Every row gives one point. Each copy is the shape, with its points in the same order, turned, moved and blurred by noise. Say if it was mirrored as well.
In the rows, 128 means zero.

Shape:
[[121 129]
 [148  43]
 [161 150]
 [ 90 125]
 [134 154]]
Copy 1:
[[147 122]
 [109  43]
 [115 151]
 [176 113]
 [143 149]]
Copy 1 is: mirrored
Copy 2, 5 rows:
[[116 107]
 [ 71 180]
 [157 119]
 [ 90  85]
 [142  98]]
Copy 2 is: mirrored
Copy 3:
[[114 139]
 [196  56]
 [157 167]
 [101 118]
 [131 163]]
Copy 3 is: only turned

Shape:
[[148 129 124]
 [146 181 164]
 [ 90  98 101]
 [ 94 122 148]
 [115 107 123]
 [197 176 151]
 [186  84 166]]
Copy 1 (7 x 3):
[[121 116 131]
 [177 138 148]
 [113  83  72]
 [160  76  98]
 [126  82 100]
 [150 153 181]
 [116  67 187]]
Copy 1 is: mirrored
Copy 2, 7 rows:
[[157 131 127]
 [160  98 178]
 [105 132  79]
 [ 93 125 135]
 [124 139 105]
 [215 116 171]
 [170 195 152]]
Copy 2 is: mirrored
Copy 3:
[[139 131 128]
 [156 162 184]
 [ 80 132  96]
 [ 81 139 156]
 [ 96 129 127]
 [200 153 165]
 [147  62 168]]
Copy 3 is: only turned

Shape (9 x 4):
[[164 149 139 175]
 [164 119 126 148]
 [110 124  37 110]
 [111 140  86  84]
 [156 180 131 152]
 [177 159 137 144]
 [ 82 113  62 166]
 [ 95 122  65 158]
 [143 153 167 147]]
Copy 1 (9 x 4):
[[136 158 151 179]
 [127 132 160 138]
 [ 61 145 122  67]
 [109 135  93  76]
 [146 178 125 164]
 [160 160 151 154]
 [ 37 138 113 132]
 [ 44 143 126 123]
 [161 128 115 169]]
Copy 1 is: mirrored
Copy 2, 9 rows:
[[171 108 155 162]
 [137 103 133 151]
 [ 71 187  93 162]
 [ 99 178 129 112]
 [182 145 153 159]
 [181 128 136 145]
 [ 76 159 140 200]
 [ 81 158 142 193]
 [160 115 173 142]]
Copy 2 is: only turned

Shape (9 x 6):
[[161 191  90 126  74 125]
 [ 77 143 144 151 166 134]
 [171 107 133 104 165 158]
 [115 149 138 131 192 151]
 [ 86 115 103 149 215 121]
 [114 207 110  95 102  83]
 [163  88 124 125 134 116]
 [159 101 112  81 109 188]
 [167 129 131 103  94 162]]
Copy 1:
[[140 174  98 154  81  99]
 [ 49 127 146 115 160 125]
 [145  92  98 109 181 115]
 [ 76 122 120 129 190 115]
 [ 41 135 101  73 193 136]
 [110 202 135 129 106  59]
 [148 116 115  76 144 137]
 [151  63  85 118 122  88]
 [159  99 113 136 114 103]]
Copy 1 is: mirrored
Copy 2:
[[153 210 106 143  97 125]
 [ 66 131 163 149 148 148]
 [163 135 188  90 147 115]
 [ 92 154 191 132 169 114]
 [ 93 107 159 143 212 130]
 [107 211  88 115 114 162]
 [170 115 153 112 143 146]
 [164 128 161  83  97  83]
 [158 157 162  95  78 114]]
Copy 2 is: mirrored
Copy 3 (9 x 6):
[[161 216 137 150 103 131]
 [ 81 106 135 183 137  87]
 [170  87 119 118 124 103]
 [123 101 122 157 151  70]
 [ 88  81 116 153 194 111]
 [105 215 169 119 115 110]
 [155  93 141 128 115 154]
 [171 115  76 112  74 122]
 [174 134 116 133  71 124]]
Copy 3 is: mirrored
Copy 4 (9 x 6):
[[169 196  95  72  99 151]
 [ 83 147 138 161 146 122]
 [132 114 133  85 206 134]
 [ 91 161 138 136 181 128]
 [ 91 145 114 169 187  73]
 [123 214 149  90  93 105]
 [160  89 124 111 160 117]
 [121 102  98  44 164 156]
 [134 121 115  67 137 180]]
Copy 4 is: only turned

Shape (14 x 8):
[[183  86 104  33  78 211 140  79]
 [162  60 159 116 140 134  81 142]
 [ 94 145 109 189 116 146 135 108]
 [134 101 142 172 125 154 124 103]
 [134 112  99 153 162 166 143 153]
 [106 125 119 161 126  92 161 143]
 [156 119  84 130  76 154 152 108]
 [143 124 149 114 139 114  74 194]
 [ 86 140 107 156 154 121 107 114]
 [147  93 139  55  90 213 152  47]
 [ 92 120 138 166 151 149 165 141]
 [100 106 108 152 192  92 115  97]
 [175 153 134 125 116 139 148  82]
 [124 109 117 119  96 141 143  99]]
Copy 1:
[[179  77 106  61  70 206 114 123]
 [117  97 130 129 125 134  49  68]
 [108 186 135 143 156 141 137 154]
 [136 146 138 157 160 161 111 124]
 [103 129  76 154 173 154 127 116]
 [100 137 136 158 168  92 136 155]
 [175 131 110 138 122 151 133 165]
 [ 63 126 102 144  98  85  82  77]
 [ 96 183 124 108 176 117 120 123]
 [169  85 157  55  96 220 137 122]
 [ 73 138 134 152 171 144 145 133]
 [112 149 139 104 217  89 104  89]
 [163 139 140 127 122 132 168  96]
 [141 128 139 106 131 134 120 152]]
Copy 1 is: mirrored
Copy 2:
[[152  73 104  52  83 222 103  54]
 [175  66 175 110 117 121  70 125]
 [141 140 120 197 155 144 144 110]
 [172 102 142 162 150 139 124  94]
 [123  78 130 142 156 139 147 142]
 [124 120 133 173 107  90 153 122]
 [157 103 103 141  87 189 145 101]
 [145 127 163 108 116 105  78 178]
 [115 123 111 183 154 110 103 121]
 [145  89 114  71 120 205 108   7]
 [118 120 152 157 158 117 163 109]
 [119  81 104 182 153  70  94 109]
 [182 129  88 113 128 136 141  92]
 [138 114 122 147 104 152 123  76]]
Copy 2 is: only turned
